Every row gives one point. To make a cloud, some directions were put in groups of two or more. Within a group, all points are equally far from the middle, so they leave a hole (a ring in 2 directions, a hollow ball in 3). The other directions are filled evenly. Then the cloud was stretched, turned, moved and blurred a little. Count the holes, and give their numbers of directions, smallest first.

Cloud:
[[ 30   6  20]
 [ 24 -19  35]
 [ 24  29  32]
 [ 42  50 -10]
 [-34 -26  30]
 [ 44  16   1]
 [ -3  33   1]
 [ 20  -3  70]
 [-20 -39  27]
 [ 26 -10  45]
 [ 15  -1  70]
 [ 12  19 -33]
 [ -2  28   8]
 [ 60 -10  -1]
 [ -3  16  17]
 [ -5  43  31]
 [-30  28 -17]
 [ 26  38 -18]
 [-41   5  11]]
Holes: 0

Cloud:
[[ 26 -27  -2  26]
 [ 18 -59  12  16]
 [-30   3  51   3]
 [ -8 -22 -52  34]
 [-48  10  21  -7]
 [ 21 -35  -6  -2]
 [-36  -9 -35  51]
 [ 11 -11  46  17]
 [-36 -11 -26  -8]
 [ 26 -20  -3   4]
 [-21  31  14 -48]
 [-18 -51 -44   1]
 [-50  18  -7  30]
 [-45  52  42  17]
 [ -2 -19  22 -25]
 [ 14  -5  35 -20]
 [-12  -3  56   3]
 [  7  13   0 -38]
 [ 10   1 -16 -23]
 [ 18  52  10   8]
 [-14  14 -37  -4]
 [-35  55  55  18]
 [ 12 -16 -33   2]
 [-46  23  42  13]
 [-49 -34  16  40]
 [ 23 -37 -19  38]
 [  8  45 -10 -34]
 [-13 -13 -17  67]
 [  1 -24 -40  51]
 [-54 -23   4  28]
 [ 28  -1  15  -3]
 [-44  12 -24   4]]
Holes: 1 (3)
